Each point is reached from the start by the listed moves, each made 0, 1 or 2 times, or once backwards (-1), plus a little noise. Is the number of moves made odd or even? Then give how often each move was made.
In the rows, zero is written as 128.

Moves:
(1): [151 129 156 132 121]
(2): [156 181 127 149 126]
Start: [127 135 137 120 141]
Points:
[121  84 167 103 136] -> even (1, -1)
[209 242 164 166 130] -> odd (1, 2)
[128 138 137 120 139] -> even (0, 0)

Moves:
(1): [134 108 122 137 138 136 127 114 116 115 136 119]
(2): [142 142 151 148 132 135 134 125 117 114 112 128]
(3): [112  89 129 145 124  93 109 135 125 125 149 112]
(4): [126 130  93 139 132 121 142 132 133 148 130 129]
(5): [114 134 131 124 138 142 132 134 139 130 129 134]
(6): [129 130 123 132 126 147 126 137 135 128 120 134]
(7): [110 117 122 133 115 156 172 161 119 107 140 131]
(8): [131 162 141 109 140 125  90 160 130 112 140 129]
(9): [148 124 127 133 129 125 138 123 146 131 135 139]
Start: [113 135 115 131 141 116 157 102 144 135 130 115]
Points:
[176 158 134 149 154 110 185  14 152 162  83 130] -> even (0, 1, -1, 0, 0, -1, -1, -1, 1)
[112 140 188 131 177 105  41 142  86  40 168  68] -> even (2, 1, 1, -1, 0, 0, 0, 2, -1)
[150  55  96 210 188  73 178   7 170 159 151 105] -> even (2, 1, 1, 1, 2, -1, -1, -1, 2)
[108 184 164 129 170 239 162 110 138  94  79 132] -> odd (1, 1, -1, -1, 2, 2, 0, 0, -1)

Moves:
(1): [146 133 127 136 139 139 143 119 126 114 131 121 119 134 125 124 128 135
 107 120]
(2): [132 132 146 125 130 126 131 131 122 121 118 126 123 119 129 119 126 121
 126 129]
(3): [141 119 137 132 123 129 130 132 130 133 121 130 127 133 134 118 123 125
 135 143]
(4): [123 125 132 143 120 134 123 127 136 126 114 120 135 124 133 131 145 129
 128 133]
(5): [133 126 130 121 143 127 133 128 131 130 112 124 124 125 146 142 132 136
 132 127]
(6): [122 124 123 109 127 140 133 141 134 135 127 129 137 129 142 120 138 131
 129 130]
(7): [120 122 125 126 132 133 160 121 119 137 106 126 122 136 123 139 150 135
 124 134]
(8): [131 118 110 128 119 124 135 123 144 135 126 145 128 112 141 134 125 122
 114 111]
(9): [114 118 128 127 128 121 131 122 146 130 128 104 125 122 116 129 116 139
 108 135]
(10): [139 144 137 135 118 130 125 126 131 152 136 118 148 122 132 133 120 138
 137 121]
(11): [121 139 140 149 138 117 143 129 113 118 144 126 136 131 133 131 123 133
 119 124]
(12): [125 142 133 125 132 121 128 117 144 129 134 144 128 131 124 139 129 135
 126 126]
(13): [129 127 132 122 130 112 133 115 116 119 117 117 147 139 124 118 131 118
 114 128]
(14): [134 130 127 130 122 118 128 141 130 128 126 120 123 141 125 129 124 126
 128 120]
(15): [121 128 134 131 115 129 128 117 123 129 128 116 122 133 143 122 123 132
 130 125]
(16): [134 112 133 121 102 133 125 129 129 125 136 125 132 127 131 145 134 122
 134 131]
(17): [128 118 123 125 125 117 126 129 130 128 134 124 123 123 123 123 140 134
 133 128]
(18): [123 125 132 127 114 120 119 130 113 122 128 122 128 125 128 132 124 153
 119 125]
Start: [125 139 116 135 135 115 142 121 133 120 129 136 126 117 115 128 130 135
 120 112]
Points:
[193 159 132 166 114 113 175 174 142 125 180 186 179 104 175  85 101 111
  92  74] -> even (1, 1, 2, 0, -1, 2, -1, 2, -1, 1, 2, 0, 0, 1, -1, 0, 0, 0)
[128  94 177 187  39  52 169 101 107 117 125   7 182 188  57 150 119 165
  78 156] -> odd (0, -1, 2, 1, -1, -1, 1, -1, 2, 1, 1, 0, 2, 2, 0, 2, 0, 1)
[145 211 154 108 172 114 105 126 171 119  98 109 130 118 141 142 135 203
 119  83] -> even (1, 1, -1, 1, 2, 1, -1, -1, 0, 1, -1, 2, 0, 1, 0, -1, 0, 1)
[153  81 162  72  93  98 145 147 159 178  72  24 163  76 145  69 127 186
 113 151] -> odd (0, 2, 2, 0, 1, 2, 0, 0, 2, 2, -1, -1, 1, 0, 0, 0, 2, 1)
[ 35  87 167 153  21  67  89 122 162  90 228  79 120 120 121 153 123 231
 117 154] -> even (-1, -1, 1, 1, -1, 1, -1, -1, 2, -1, 2, 2, -1, 0, 2, 2, 2, 2)
[143 193 241 195 108  41 240  71  91 136 103  49 182 201  97 160 107 161
  90 134] -> odd (0, 1, 2, 0, 0, -1, 2, -1, 1, 2, 2, 2, 2, 2, 1, 1, -1, 0)
[149 143 158 147 122 133 138 100 150 163 113  78 211 122 118 165 128 161
 132 154] -> odd (0, -1, 1, 1, 1, 0, 0, -1, 1, 2, 0, 0, 1, -1, -1, 1, -1, 0)
[115 176 171 164 128  45 161 110 137 118  69 140 123 148  71 110 138 113
 110 124] -> even (-1, 2, 1, 1, -1, -1, 1, 0, 0, 0, 0, 2, 1, 2, 0, -1, 0, 0)
[136 135 198 170  78  90  80  72 125 159  42  31 197  92 171  75  76 149
 128 149] -> even (-1, 1, 2, 2, 1, -1, -1, 0, 1, 2, -1, -1, 2, -1, 2, -1, -1, 1)
[ 98 221 206 143 148  34 162  79  70 134  88  94 190 123 130 128 184 193
 138  93] -> odd (-1, 2, -1, 1, 1, 0, 1, -1, -1, 2, 1, 2, 2, 0, 1, -1, 2, 1)

Moves:
(1): [130 140 121 126 122 115 115 123 117 137 120 130 117 142 142 129 128 139
 136 123 127 125 127 132 124]
(2): [113 126 128 119 133 130 122 132 131 135 128 134 133 135 136 133 130 127
 120 135 126 138 128 139 124]
(3): [126 122 124 131 115 128 120 127 128 140 124 136 129 129 122 136 126 144
 133 124 121 131 119 117 126]
(4): [123 132 139 123 122 126 123 130 123 120 136 126 107 119 132 123 136 141
 123 119 129 128 135 122 131]
(5): [108 121 139 142 126 114 137 139 140 128 142 126 130 124 141 122 141 130
 129 132 122 121 123 120 128]
(6): [121 123 136 120 115 125 126 134 131 124 121 120 139 119 126 128 132 124
 127 126 138 140 130 127 135]
(7): [130 133 121 129 126 130 134 129 132 130 124 120 122 122 126 142 122 134
 127 127 128 132 133 118 121]
(8): [122 120 136 130 119 132 127 129 131 116 132 133 133 124 148 125 130 137
 137 124 122 125 122 132 131]
(9): [124 123 129 130 129 132 123 126 133 127 135 128 124 137 132 126 125 127
 132 126 135 140 142 136 140]
(10): [120 130 125 107 124 133 132 128 140 123 131 129 134 126 129 135 120 126
 136 122 126 116 145 121 126]
(11): [133 136 124 128 133 139 129 127 128 126 125 119 133 130 131 125 130 123
 122 123 133 126 129 129 134]
(12): [125 136 129 123 129 130 131 121 123 129 136 137 143 130 126 137 136 132
 130 127 131 137 127 128 123]
(13): [135 129 133 131 127 130 127 138 129 126 122 127 134 135 130 124 126 120
 137 127 124 126 127 123 123]
(14): [139 129 127 134 129 114 118 118 137 121 128 148 130 121 109 128 140 134
 132 121 123 116 141 129 136]
(15): [139 122 136 121 122 123 141 126 131 136 125 127 133 122 136 127 115 133
 130 126 118 116 136 129 127]
(16): [130 138 138 122 122 131 125 123 136 131 127 116 126 135 128 128 134 121
 130 126 120 129 126 130 129]
(17): [128 133 127 124 133 123 118 124 132 126 134 130 135 131 121 130 125 146
 131 137 126 122 123 126 128]
(18): [114 122 121 122 135 121 134 137 129 131 113 129 124 123 134 123 120 129
 124 123 114 132 138 136 128]
(19): [137 134 128 118 125 126 127 136 125 128 140 120 122 133 132 137 132 128
 127 125 132 115 123 131 137]
(20): [122 126 125 116 127 136 125 122 137 135 129 129 134 134 136 120 135 135
 137 134 128 132 129 127 131]
(21): [123 133 127 134 141 133 135 126 142 134 132 134 117 131 132 134 131 127
 135 122 142 111 116 147 123]
(22): [141 135 136 141 130 120 126 117 129 124 112 133 119 138 149 122 126 129
 127 115 120 129 126 129 136]
(23): [132 125 143 129 146 137 123 123 119 131 125 138 120 124 130 135 129 130
 129 129 127 123 136 140 137]
(24): [132 126 132 121 136 136 119 127 127 135 121 118 126 119 134 123 126 121
 134 122 142 135 127 127 125]
Start: [133 123 127 126 129 129 131 124 128 115 137 129 133 129 128 134 126 127
 129 127 120 129 127 134 123]
Points:
[108  54 161 123  99  96 120 185 159 149 142 116 103 108 211 132  82 205
 171 115  65 128 164  80 114] -> odd (0, 1, 2, 1, 2, -1, 2, 1, 2, 0, -1, -1, 2, 0, 2, -1, 1, 1, 1, 0, -1, 0, 0, 2)
[105 207 103   7 132  87  35  91  96 112 154 139 126 164 118 146 161 178
 109 112 129 161 170 149 124] -> even (2, 2, -1, 2, -1, 0, -1, -1, 0, 1, 0, 2, -1, 1, -1, 1, 2, 1, 1, 0, -1, 0, -1, 1)
[151 181 129  35 122  86  96  99 124 137 126 142 111 103  63 196 126 216
  91  92  71  91 204 162 152] -> even (1, 1, 1, 2, -1, 1, 1, -1, 0, 0, 2, 1, -1, 2, 2, 2, 2, 2, 1, -1, 0, -1, 1, -1)

Moves:
(1): [114 127 131 135 144 120 125 139 127 135 122 122 118 133 145 114 125 144
 132 118 135 135 115 115 120 109]
(2): [121 132 126 143 112 127 136 141 125 127 124 133 118 123 127 131 136 126
 122 135 128 127 134 114 145 122]
(3): [112 120 139 123 127 124 140 121 131 143 120 132 123 118 141 122 132 123
 136 110 121 129 135 134 122 134]
(4): [126 135 121 140 127 135 131 118 114 130 119 130 126 135 130 140 120 146
 139 110 133 124 129 107 126 122]
(5): [121 136 126 117 128 132 121 113 132 111 137 117 117 103 148 130 135 115
 121 126 130 160 117 119 124 128]
(6): [125 115 107 137 130 135 118 129 133 116 137 117 118 140 128 131 143 117
 138 126 122 126 133 127 125 123]
(7): [124 145 121 129 139 118 129 131 108 133 121 129 127 115 132 144 140 130
 132 135 129 115 148 121 126 124]
(8): [136 131 114 121 131 128 128 125 117 131 148 126 128 135 135 132 123 123
 127 132 121 130 135 121 125 119]
(9): [137 126 127 129 131 136 133 130 139 134 120 126 142 129 123 118 122 146
 116 120 123 120 148 128 123 126]
(10): [108 125 111 140 145 130 160 121 134 132 126 140 140 132 112 127 139 121
 139 140 139 141 127 128 131 148]
(11): [130 125 120 136 122 133 126 127 117 118 117 112 129 141 135 131 133 107
 111 134 109 131 128 129 122 126]
(12): [142 137 140 124 132 119 146 109 128 133 141 138 125 137 113 108 126 145
 127 127 126 130 128 143 113 115]
(13): [127 131 113 133 123 133 121 133 129 138 123 126 139 132 128 133 134 132
 118 122 137 132 126 123 121 119]
(14): [121 141 127 129 129 133 132 131 131 124 117 138 134 140 138 126 128 124
 134 122 125 125 130 130 140 117]
(15): [123 124 127 125 151 130 130 109 116 138 122 139 110 123 118 117 117 109
 126 124 138 142 143 119 114 113]
(16): [120 119 131 121 121 156 119 131 112 122 120 125 130 135 127 113 111 134
 127 134 137 124 131 133 128 128]
(17): [134 122 126 141 130 135 132 133 135 133 134 130 134 126 126 137 123 135
 115 124 131 129 118 146 138 132]
(18): [121 121 144 123 119 131 125 119 138 128 125 149 124 130 158 141 114 133
 140 127 123 128 132 134 115 118]
(19): [144 117 122 132 118 133 128 118 119 127 131 151 142 135 131 124 136 128
 138 122 112 150 112 133 127 130]
(20): [122 128 141 132 121 143 122 122 131 136 124 111 125 123 127 137 116 129
 144 132 132 109 111 129 129 111]
(21): [127 126 126 128 130 131 138 134 120 123 135 124 136 140 124 136 120 130
 136 130 128 141 141 128 124 110]
(22): [129 133 137 135 132 122 125 124 125 132 146 126 131 109 139 119 107 120
 128 132 131 118 132 139 119 144]
(23): [130 129 117 113 122 122 103 121 114 133 119 128 118 123 123 127 115 135
 129 131 122 122 123 141 129 130]
(24): [139 119 121 131 140 110 131 103 137 139 131 112 127 136 128 130 131 119
 134 132 149 115 146 141 132 135]
Start: [126 114 138 128 116 129 131 106 129 135 124 125 124 127 124 129 136 123
 124 141 118 126 134 120 132 120]
Points:
[112 181  50 195 153 183 168  40 104 188 112 197 160  66 154 244  94 139
 176 140 141  91 166  81 178 105] -> odd (-1, 1, -1, 2, 1, 0, 2, 2, 2, 2, -1, -1, 0, 2, 1, -1, 2, 1, 1, 2, -1, 1, 1, 0)
[ 84 112  52 130 228  84 217   7 108 206 194 117  86 150  77  30 113  46
  88 164 227 222 193 171  99  93] -> even (1, 1, 1, -1, 1, 0, -1, 2, -1, 2, 0, 2, 2, 1, 2, 1, 1, -1, -1, -1, 1, 1, 1, 2)
[108  89  87 219 153 128 204  55 133 230  87 186 161 213 184 202 125 189
 166  97 138 131  78  95 118  70] -> even (2, 0, 0, 2, -1, -1, 0, 2, 0, 2, 1, 0, 1, 0, 0, -1, 2, 2, 1, 1, -1, -1, 0, 1)
[132 156  91 170 131 177 183 113 125 145 202 116 219 216  94 119  97 122
 154 202  93  89 102 187  89  62] -> odd (0, -1, -1, -1, -1, 1, 0, 2, 0, 2, 1, 2, 2, 2, -1, 0, 0, 0, 0, 2, 1, 2, 0, -1)
[ 59 112  58 183 110 126 196  48 127 182  95 127 132 121 247 179 133  93
  78 142 132  94 232 159 146 173] -> odd (0, 2, 2, 1, 1, 0, 1, 2, 1, 2, 2, 0, 1, 1, -1, 1, 2, 2, -1, -1, -1, 1, 1, 2)
[ 95  54 153  85 136  96 181  69 110 139 168 209 130 140 172  81 177 142
 234 132  86 203 129 174  68 151] -> odd (1, -1, 2, -1, 0, 1, 1, 0, -1, 1, -1, 1, -1, -1, -1, 1, -1, 1, 2, -1, 1, 0, 0, 0)

Moves:
(1): [124 126 129 136 127 123 115 120 122 119 119 130 129 114 128 124 128 122
 126 128 132 133 122 133 132]
(2): [125 135 123 136 123 122 131 120 123 124 120 134 138 114 136 117 116 141
 110 126 128 126 131 130 128]
(3): [141 128 124 131 126 128 126 125 123 120 127 116 131 127 131 135 131 131
 131 125 122 138 132 133 120]
(4): [120 130 126 128 123 125 136 118 133 124 125 127 127 126 127 132 124 130
 126 134 118 125 128 123 118]
(5): [115 130 120 134 133 131 134 119 135 141 116 128 131 119 125 130 139 128
 128 123 124 135 127 120 138]
(6): [129 127 128 122 138 128 125 126 129 133 111 131 136 131 117 136 131 127
 125 128 128 121 128 124 125]
(7): [142 124 137 117 127 140 122 131 145 123 121 134 125 135 134 134 134 132
 128 136 133 121 137 115 131]
(8): [126 123 138 146 131 117 131 130 128 139 126 123 128 128 136 132 143 128
 130 128 128 122 127 134 121]
(9): [123 129 129 130 127 129 120 127 125 130 133 123 127 127 126 119 124 119
 124 132 129 128 124 130 123]
(10): [119 133 131 123 136 130 130 131 133 124 119 132 133 122 110 121 133 136
 133 120 140 138 140 132 140]
(11): [129 141 122 130 137 123 118 125 122 132 121 134 123 138 119 127 131 123
 133 130 138 127 134 136 131]
(12): [125 125 135 124 139 124 137 128 125 121 131 140 131 125 145 125 132 133
 132 132 123 137 131 126 117]
(13): [119 124 127 121 137 138 128 126 142 132 137 121 124 134 125 124 130 136
 121 125 123 123 121 124 125]
(14): [130 131 134 134 132 132 123 130 134 134 125 129 130 129 130 130 131 128
 135 132 124 117 116 132 128]
(15): [132 138 130 139 124 126 119 138 124 130 134 129 123 124 125 128 128 129
 126 116 125 139 131 126 136]
(16): [122 123 129 132 136 131 132 121 129 122 131 126 136 125 126 129 123 130
 135 130 133 115 129 129 119]
(17): [122 126 113 111 124 137 125 130 122 127 132 119 125 117 127 136 131 129
 140 117 121 117 124 128 118]
(18): [126 122 128 118 146 127 135 127 132 123 140 114 124 130 113 113 135 126
 129 118 125 116 129 129 136]
(19): [121 131 130 138 115 119 122 128 126 124 133 133 143 127 126 123 127 134
 118 135 129 132 128 120 135]
(20): [123 135 135 126 128 128 129 122 117 123 125 124 129 126 135 133 128 133
 124 131 132 130 132 123 129]
(21): [128 126 130 121 128 129 118 125 126 129 123 131 123 123 134 125 125 128
 141 124 127 135 130 127 129]
(22): [128 135 121 124 134 127 124 134 133 127 121 122 123 116 127 132 127 132
 139 125 133 129 119 115 132]
(23): [130 132 129 125 128 122 125 124 126 130 127 130 137 123 126 136 128 122
 128 128 133 127 127 133 126]
(24): [124 132 120 124 134 126 130 129 113 135 125 128 124 121 129 134 129 129
 132 139 128 123 137 132 131]
Start: [137 132 125 129 121 135 132 118 135 134 142 127 129 128 128 129 127 119
 123 110 120 125 134 135 121]
Points:
[150 162 118 129 117 133 126 136 157 163 140  96  78  92 201 156 125 163
 145 115  73  70 101 118  76] -> even (-1, 2, 0, 2, -1, -1, 1, 2, 0, -1, 0, 0, 1, 2, 1, -1, 1, 0, -1, 0, 1, 2, 0, 1)
[ 69 111 149 101 190 175 143  83 150 101 151  91 174  94  86 120 180 162
 132  39  96 177 172  95 104] -> even (0, -1, 2, 0, 2, 2, 0, 0, 1, 2, -1, 2, 2, -1, 2, 2, 1, 1, 1, 2, 1, -1, 0, -1)
[ 71 149  94   7 181 185 168 100 154  80 148  69  93  50 131  86 109 208
 155  80  85  81 115 105 111] -> odd (0, 2, 0, 2, -1, -1, 0, -1, 0, 2, -1, 1, 2, 2, -1, -1, 2, 2, -1, 2, 1, 2, -1, 1)
[ 64  77 169 129 154 166 165  82 171 122  99 160 135  75 188 114 186 156
 154  81 138 161 156 126 114] -> even (2, 0, -1, -1, 2, -1, 1, 2, -1, 2, -1, 2, 1, -1, -1, 1, 1, -1, -1, 1, 1, -1, -1, -1)
[ 31 164  95 141 149 159 144 101 171 186 108 111 167  46 121 134 165 218
 148  98 137  44 142 101 159] -> odd (-1, 2, -1, 0, 2, -1, 1, 2, -1, 2, 0, -1, 2, 2, 0, 2, 2, 0, 2, 1, 1, 1, 0, 2)
[176 158 121  98 116 153  79 146 109 122  95 157 120 116 113 115 126 137
 120  44 129 131 177 151 130] -> even (0, 2, 0, -1, -1, 2, 1, 0, 0, 1, 1, 0, -1, 0, 2, -1, 2, 0, -1, 0, 1, -1, -1, -1)
[120 158 128  71 104 203 105 127 151 150 120 148 103  80 169 127 103 141
 148 112 121 132 157  94 140] -> odd (-1, 1, -1, 0, 1, -1, 2, -1, 2, 1, -1, 0, 0, 1, 1, 0, 1, -1, -1, 1, 2, 0, 0, 1)
[159 139  91 160  77 111 112  99  71  76 179 115 132 117 136  94  84  93
  86  95  82 164 136 176  58] -> even (1, 1, 2, 1, -1, 0, -1, -1, 2, -1, 1, 1, -1, -1, 1, 0, 1, 0, 0, -1, -1, -1, -1, -1)
[135 166  78 117 158 126 113  81 140 145 101 129 158 134  56 193 147 114
 142 111 110 127 156 132 108] -> even (0, -1, 2, 2, 1, 2, 0, -1, -1, 0, 2, 0, 1, 0, 1, 1, 0, 0, 1, -1, 0, 0, 2, 1)
[ 60 109 105  61 247 169 152 113 159 188 128  72 111 111  93 120 187 118
 188  95 120  61 109  84 122] -> even (-1, -1, -1, -1, 2, 2, 0, 1, 2, 0, 0, 1, 1, 0, -1, 1, 1, 2, 0, 1, 1, 2, -1, 1)
[ 79 136 159 195  65 103 119  90 114 142 145 147 172  62 241 117 102 161
 115 148  89  93  96 119  66] -> odd (0, 2, -1, 1, 0, -1, 0, 2, 1, -1, -1, 1, 0, 2, 0, 1, 1, -1, 2, 1, 2, 0, 0, 0)
[ 64 138 112 144 137 114 159 136 124 165 134 139 153  46 111 156 177 155
 164  77 108 115 166 135 126] -> even (0, 0, -1, 1, 1, 0, 0, 2, -1, 2, -1, 1, 0, 0, 2, 1, 2, 0, 1, -1, 0, 0, 1, 2)

Moves:
(1): [127 135 136 129 128 113 130 134 131 121 131 121 128 134 145 119 127 136
 145 130 111 123 128 133 126 143 132]
(2): [124 116 126 131 131 131 124 122 133 138 134 125 129 131 126 135 138 118
 133 135 129 126 127 132 122 124 136]
(3): [134 119 123 140 143 126 145 141 131 136 133 137 120 126 131 126 123 130
 121 136 115 135 131 125 133 124 151]
(4): [141 132 138 137 140 140 126 139 128 129 124 130 121 134 128 116 116 136
 122 129 117 105 132 125 126 136 122]
(5): [123 143 128 133 124 126 138 118 118 123 123 133 128 135 132 136 130 135
 133 143 139 115 122 133 125 126 131]
(6): [127 133 136 133 126 127 129 135 137 134 118 128 129 124 123 123 126 124
 123 131 125 128 126 127 122 135 127]
(7): [129 129 133 142 120 112 127 128 124 119 120 152 136 124 142 128 123 124
 130 139 124 120 133 116 126 133 138]
(8): [125 131 117 128 120 137 128 132 134 133 131 137 133 130 118 126 120 118
 133 148 119 132 116 126 135 128 132]
(9): [126 126 128 120 126 130 123 121 123 134 126 122 131 133 132 133 126 136
 135 142 123 130 128 119 131 125 130]
(10): [128 118 126 128 128 126 127 124 119 128 124 138 120 131 141 127 135 146
 139 134 137 131 127 132 135 130 130]
(11): [127 118 123 134 141 129 136 126 133 133 127 121 136 134 125 124 126 130
 128 133 131 127 141 138 123 133 134]
(12): [128 118 141 127 116 121 123 125 119 131 122 109 127 107 122 133 135 120
 109 134 131 115 141 137 126 139 128]
(13): [120 126 125 121 131 114 119 113 126 135 142 122 116 129 121 136 125 122
 140 119 124 131 125 124 120 131 126]
(14): [118 131 124 111 132 123 120 137 129 136 126 138 129 130 135 138 129 114
 126 137 124 124 141 127 114 140 117]
(15): [124 117 141 140 117 123 133 117 122 133 131 111 129 140 126 137 128 124
 128 124 128 131 137 140 129 132 119]
(16): [113 139 134 139 130 121 140 122 133 129 119 133 127 127 121 115 119 124
 131 131 128 125 134 138 137 126 123]
(17): [140 132 117 125 123 128 134 135 125 130 131 107 124 125 131 129 124 126
 125 123 139 133 138 119 141 109 126]
(18): [127 131 126 121 118 131 127 132 129 123 131 130 130 131 131 136 123 120
 127 132 132 120 123 128 125 127 138]
(19): [134 123 126 128 126 127 129 126 127 132 125 126 136 128 132 122 135 143
 128 127 124 116 133 131 135 134 140]
(20): [122 123 119 134 126 135 133 123 143 135 126 126 119 133 118 123 132 120
 130 147 129 132 130 115 139 126 141]
(21): [116 127 128 138 131 129 138 126 138 128 128 130 135 128 124 134 119 140
 123 119 126 123 120 131 132 123 115]
(22): [125 133 133 124 119 137 129 131 131 130 131 123 131 125 118 109 133 134
 128 132 131 121 120 125 129 131 127]
(23): [115 128 125 134 122 134 122 122 123 134 126 133 133 137 134 128 124 114
 125 137 124 122 119 122 123 138 133]
(24): [127 129 133 131 120 131 125 121 136 125 140 123 140 125 136 138 131 134
 132 123 130 130 128 127 139 137 134]
Start: [114 135 126 125 140 124 124 120 140 137 125 124 115 121 123 142  99 142
 124 134 129 134 136 133 133 116 118]
Points:
[114 147 107 113 127 110 100 116 163 140 115 149 119 152 119 186  68  62
 147 247 125 101 169  79  84 143 163] -> even (0, 0, -1, 1, 1, 1, 2, 1, 1, -1, 2, 0, 1, 1, 0, -1, 0, 2, -1, 2, -1, -1, -1, 0)
[ 74 126 139 152  63 110 123  89 148 134 111 109 145 147 134  85 113 133
 179 194  91 130 112 125 177 126 146] -> even (2, 1, -1, -1, -1, -1, 1, 1, 1, 0, -1, 0, -1, -1, 1, 1, 0, 0, 1, 1, 0, 1, 1, -1)
[ 73 152  72  75 142 181  88 171 182 186  79 186 110 160 120 157  68   7
  96 245 107 155 132  42  89 114 154] -> even (-1, 0, 0, 0, -1, 2, 0, 0, 2, -1, 0, -1, -1, 2, -1, 0, 0, 2, -1, 2, -1, -1, 2, -1)
[ 67  91 139 163 135 103 113  75 111 198 123 215  89 144 114 141 110 170
 169 226  99  78 110 110 111 141 134] -> even (-1, 2, 1, 1, 1, 0, 2, 1, 1, 2, -1, 0, 2, 1, 1, 0, -1, -1, 1, 0, 1, 2, 0, -1)
[105  81  89 138 174 102 158 130 200 215 204  58  97 114  93 190 111 122
 115 114 105 146 181 112 144  95 129] -> even (0, 2, 2, 0, 0, 0, 0, 0, -1, -1, 0, 0, 2, 2, 1, -1, 2, -1, 1, 1, 2, 1, -1, 1)
